Each point is reached from the start by the listed moves, each made once or not at all, plus a little noise. Is the number of moves made odd or even? Then give how often each move was made.

Moves:
(1): [ 47 -51   6 -31]
(2): [ 9 51 15  0]
(3): [-3 -3 31 20]
Start: [-29  17  14  -1]
Points:
[ 27  15  34 -30] -> even (1, 1, 0)
[ 17 -37  21 -31] -> odd (1, 0, 0)
[-20  72  31  -1] -> odd (0, 1, 0)
[-29  20  11  -3] -> even (0, 0, 0)

Moves:
(1): [ 25   5 -12 -15  19  20   7  -7  13  -4  17]
(2): [-34  35  14  -4  16  -6  26 -27  -9   9 -16]
(3): [ 21  16  53  -3   0  -2   2  11 -22  24  10]
(4): [-11  26   1  40 -16 -31  43  18   8   4   7]
(5): [-19 -17  18  14  33   3  10  20  28  -4 -10]
(6): [  1  -3  -3   8   3  32  20  17 -21  -6   2]
(7): [-17  -1  -2 -19  15 -31  30  -2 -28  10  26]
(8): [ 12   3  -7  -8  -3 -16   8  14  -5   9 -21]
(9): [-30  -7  -3 -18  -8  31  -6   6  33  32  17]
Start: [ 13 -20  -4   4 -12 -10  16  13 -32 -17  13]
Points:
[-77  20  30  37   9 -16  91  33  31  26   9] -> even (0, 1, 0, 1, 1, 0, 0, 0, 1)
[-54  -3   4 -33  66  26 111  42 -22  28  30] -> odd (1, 1, 0, 0, 1, 1, 1, 1, 1)
[-38  -8  -5  17  37  15 121  62   1  16  75] -> even (1, 0, 0, 1, 1, 1, 1, 0, 1)

Moves:
(1): [ 21  17   3 -22 -16  24  -4  -8   5  15  -5   2 -38 -21 -11   0  16   5
 -13 -16]
(2): [-11  31   3  -8   2  -7  17   8 -11   3   5  -3  -6   4   1   6  -2  -4
   9  16]
(3): [ 11  -9  38   5  -4  11 -19   0 -23   0  -1  -4   6  12   0 -14   7   2
 -13  15]
(4): [  7   3 -10  30   8   2 -13  14  15   1   5  -3 -10   6   0   9   0  14
   6   1]
(5): [  6  -4  24 -17  54  -5  13  13  -5  -7 -15   0 -26 -15   8  -8 -17  -2
  10 -10]
(6): [  3 -12  -7   0  -2  25   7   0   1  -3  17   3  -2   1   2  15  13  -3
   0  25]
(7): [ 12 -11   0 -15  -8  -3  29   8 -14   0  17  21   5  16  -2   0 -10  40
  10  -9]
(8): [  5  -5   6  10  -5   9 -18  33  -6  -7  14  18  11 -19   8   5 -11 -18
 -17 -18]
(9): [ -2  10  10 -12 -18   4   6   2  24  -3 -17  15  -1  -9  11   6   9   7
  20   6]
(10): [  8   8   6   7   3 -28  10  -2  31  43  13  40   7   1  -8   7   7 -26
  15  -6]
(11): [ -4   3   6 -22   6  -9 -16   8   5   4  35 -12   7   7  25 -18  25   5
  -1  -6]
(12): [-15  18 -24  -4  22 -16  -4 -23 -24 -15  -6  32 -26  16 -15  -1  10   6
  21  24]
(13): [ 24   1 -18   1  24   9 -10  -5 -11   1  -1   1  32 -16  18  11  -9   8
 -15   5]
(14): [  7  -8  -4 -23  -5  22  -2  11   0 -10   0  -8  15  32 -17   2  12  -4
   3   3]
(15): [ 11  -2 -21   7  -6   7  -2  -9 -13  28   6  -7 -17  23  61   8 -10  -8
   4   8]
(16): [-12  -8  18   2   9  -5  -8  -6  -7   4  -1   4  -6   9   0  43  -3   8
 -10 -21]
(17): [  5  -7  -1  -2   0 -11  10  19 -16  19 -25  -1  -2 -12  -5   8  40 -10
  14 -13]
(18): [-23  -9  -4 -15   3   1 -27  20 -15  28  -6 -18   4 -16 -13  -2  -3  13
 -10  10]
Start: [ 44   3 -15 -16  -4   1   4  17  -8  -6 -20 -10   1   6   2 -14  11 -38
  38 -12]
Points:
[ 66  13  -2 -24  -1  15 -21  67 -51  39   3 -48  -1  79  70 -11  86 -43
  61  12] -> odd (0, 1, 1, 1, 0, 0, 0, 0, 0, 0, 1, 0, 0, 1, 1, 0, 1, 0)
[ 74  24 -38 -68  54  58   0  38 -56  60 -17 -34 -54 -35  64  18   1 -27
  22  28] -> odd (1, 1, 0, 0, 1, 1, 0, 0, 0, 0, 0, 0, 1, 0, 1, 0, 0, 1)
[  60   24  -28  -73   26   36  -48   25 -121   67  -57   -9  -35   39
   20   45   71  -19   27   21] -> even (1, 1, 1, 0, 0, 0, 0, 0, 0, 0, 0, 1, 1, 1, 1, 1, 1, 1)
[ 68   0 -27 -16   5   2   3  15 -32  43 -54   2   7   1  83  62  35 -31
  52 -28] -> odd (0, 0, 0, 0, 0, 0, 0, 0, 1, 0, 0, 0, 1, 0, 1, 1, 1, 0)

Moves:
(1): [ 20  12   0   5   0   0 -10  -7  17 -16  -9  -6   9  -4 -11  -3  -1  11
  11 -20  -2 -16   8  12  -9 -19]
(2): [ -9  17  -6  -7   4 -11  -3   3   1   9  -2   0  -4   2  -4  -1  -6 -12
  -8   3  -1  -3   9  -6   7   6]
(3): [  0  14  14  -5  -9  -4  -4  -3   2   4  -8  10 -15   2   1   1   5   2
   8   0  19  -6   2  15   5  -4]
(4): [  5   8   2   9   7  -7  -4 -11   4   4  -1  15   4  -7  -5  -1  20   8
   0  -1  -6   5   5   3  -2  -5]
(5): [-13   4  -7  -6  17   3  16  -5  11   3 -10   4  -4   3  -2   3   3  -2
  12  -8   5 -10  -9  -3   0  -5]
(6): [  1   9   1   3  17  23  -3  -5  29  -1  -7   5   5   4   4   4  -5  12
 -22   0   5  10  12  -6  15   7]
(7): [ 22  -9  -3   7   0  17   4  -5  -4  -9 -15  -8  -6  -6   0   1  -1  -3
 -12   2  -5 -20   1 -17   1   3]
(8): [  6  -5  -9   3  10  -1  -3  15  -6  10  -9  -6  -9  -6 -16  10   1   4
   3   1   5  -7   4  -4   2   0]
(9): [-11  -8  -3  -2  10 -12   1  16  17   5   2  16  -1   0  -7 -13   1  11
  -5   5  -6 -19  10  -8   0   6]
(10): [ 10  -5  -6  11  -6   7  -2   6   7  15   4  -1  -7  -2  -3  -8  21  -2
   1  -5 -20  -4  -2  13  -6   0]
(11): [  5   6  -1 -14   3  12   9   3   0  -1  15  -4  -8 -14  -2   1   8  -7
  -3  13   1   9  -6  -1   0   0]
(12): [ 22 -11  -3   6  -1 -14  -4  -5   7   3  -4  26  -1  12  -5  12 -13 -15
 -28  -7   2  -6   2   0 -14  20]
(13): [ -1  11   3  -6  10   7  15  -5   3  25  17   1  17   0  10   5  -7  -1
 -14  15  -1   5   3   0  -4   2]
(14): [ -3 -22  -4   8   7  -8  -5  -3  15  -3  21 -19  22  18  11   2  12  -7
   2  11   6  -9  -3  -9  10   0]
(15): [  2  -7  -7   6  18  -2  -6  -5   4   1  -2   0 -12   2  26  11  -1   9
  11   2  -8   0   7   1  -8  -2]
(16): [ -6  -1  -5   0 -22 -10   5   2   2  -8   5  -7   7  -6  -9   9  -3  10
   1   5  -6  -5  -6   0   8   5]
(17): [ -5  18 -15  -9 -12   4 -10   1   6 -11  -6  14   4  18 -15   6   4   7
  14   1  11  -4  18  -4  -4  -2]
(18): [ 19   1  -2   8  -4  -1   4 -14   3  11   2  -2  -6   9 -12  -8  -4   4
  -7   5  -9  11   2   1  -7   3]
(19): [-13  26  -6  19  -1   2   6  18  18 -13  -4   5  -3   3   8  -1   5   1
   2   1  20 -12  -5  -1  -1   1]
(20): [ -3  -9  -6   3   8   0  -3 -10   2  11  -7  -2   3  -7   1   2 -18 -16
  16  11  -7   2   9   4   1   5]
(21): [ 10   6  -9  -6   0   4  -1   5  15   6 -16  -4   5  -4   7  -5  -4   4
  -5   3   7  -4  -5 -18   0  -4]
(22): [ -3  -6  11 -10  24 -19  24  11   6  16 -10  17  -4   5  16  11  -1 -21
  26   4 -13  16  22  -4   7  -5]
(23): [  9  -2 -16   4   2   2   4 -18  12  17   2   6  -4  -9   7  -5  -6  -4
  -5  -7   6   3  30 -12 -11  -5]
(24): [  2   0 -23   1  -5 -15  17 -10   5 -11 -24   2   2  25 -13  -2  -4  -9
  -4 -10  10  -5   1  46  -6 -14]
Start: [ 17  13   7   2  13  -4  23   3   7  -5  17  16 -12   1 -27   0  -4  -9
 -11  18   1  12  12  14  27   5]
Points:
[ 45  27 -51 -24  58 -37  53   4  60  42 -29  53 -40  18 -42  49 -38 -42
  20  48 -14  13  57 -21  23  24] -> even (0, 1, 0, 0, 1, 0, 0, 1, 0, 0, 1, 1, 0, 0, 1, 1, 1, 1, 0, 1, 1, 1, 0, 0)
[100  33 -34  13  35  -5  24  -6  59  36   0  25 -15 -32 -38  31  13  -4
 -56  31 -32 -32  31  -3  -1  13] -> even (1, 1, 0, 1, 0, 0, 1, 1, 0, 1, 1, 1, 1, 0, 1, 1, 0, 0, 0, 0, 1, 0, 0, 0)
[ 47  47 -47  21  51  -2  47 -22 107  42  18 -10 -10 -15  -8  22 -14   1
  19  52  38 -24  40   0  14 -21] -> even (1, 0, 1, 0, 1, 0, 0, 1, 0, 0, 1, 0, 1, 1, 1, 1, 0, 1, 1, 1, 1, 0, 1, 0)
[ 38  33 -11  -4  58 -22  29 -18  77  26   5  33  49  20 -15  18   3 -22
  42  42  -3   8  69  -2  23 -20] -> even (1, 0, 0, 1, 0, 0, 0, 0, 0, 0, 0, 0, 1, 1, 0, 0, 1, 0, 0, 1, 1, 1, 0, 0)
[ 33  42 -14 -14  30   6  61 -18  17  48   8   4 -34 -24 -58  25 -24 -31
 -17  67   4  -9  17   3  39  19] -> even (0, 1, 1, 0, 1, 0, 1, 1, 0, 0, 1, 0, 1, 0, 0, 1, 0, 1, 0, 1, 0, 0, 0, 0)
[ 56  -6 -32  33  72  10  -1  20  87   6   2  -3 -14   9 -25   2  15  14
 -30  16 -28 -55  54 -11  39   5] -> odd (1, 1, 0, 0, 0, 1, 1, 1, 1, 1, 0, 0, 0, 1, 1, 0, 0, 0, 0, 0, 0, 0, 0, 0)
[ 20  44 -74  10  49 -63  64  -1  69  43 -25  75 -18  39 -21  59 -57 -56
   1  37  22  -5 104  35   8  14] -> even (0, 1, 0, 0, 0, 0, 0, 1, 0, 0, 0, 1, 1, 0, 1, 1, 1, 0, 1, 1, 0, 1, 1, 1)
[ 49  41 -41  -7  81 -15  52 -20 113  30 -42  56  11  48 -19  10 -40   1
   5  33 -10   8  98  37  12 -19] -> odd (1, 0, 0, 0, 0, 1, 0, 0, 1, 0, 0, 0, 1, 0, 1, 0, 1, 1, 0, 1, 1, 1, 0, 1)
[ 48  65 -49  -5  23 -16  23 -40  68  -3 -37  60 -26   0 -72 -14  -1 -23
   3  17  19 -43 100  41   9 -26] -> odd (1, 1, 1, 1, 0, 0, 1, 0, 1, 0, 1, 0, 0, 0, 0, 0, 1, 0, 0, 1, 0, 0, 1, 1)
[ 75  90 -43  31  74   1  41 -27 121  51 -22  58  -1   2 -48  11 -22   3
 -73   2  35 -12  68 -20   4   2] -> even (1, 1, 0, 1, 1, 1, 0, 1, 0, 0, 0, 1, 1, 0, 0, 0, 0, 1, 1, 0, 1, 0, 1, 0)
[ 89  -1 -11   5  77   2  40 -13  85  42 -15  55 -23  -8  -9  34  13 -35
 -45  39  31  -1  74 -41  41  12] -> odd (0, 0, 1, 1, 0, 1, 1, 1, 0, 0, 1, 1, 0, 1, 0, 0, 0, 0, 0, 0, 1, 1, 1, 0)
[ 70  49 -73  -2  50  -7  16 -27  82  -3 -30  50 -29  29 -57  33 -25 -15
 -45  -6  29  -7  99  41   1  -4] -> even (1, 1, 0, 0, 0, 1, 0, 1, 0, 0, 1, 1, 0, 0, 1, 0, 1, 0, 0, 0, 0, 0, 1, 1)
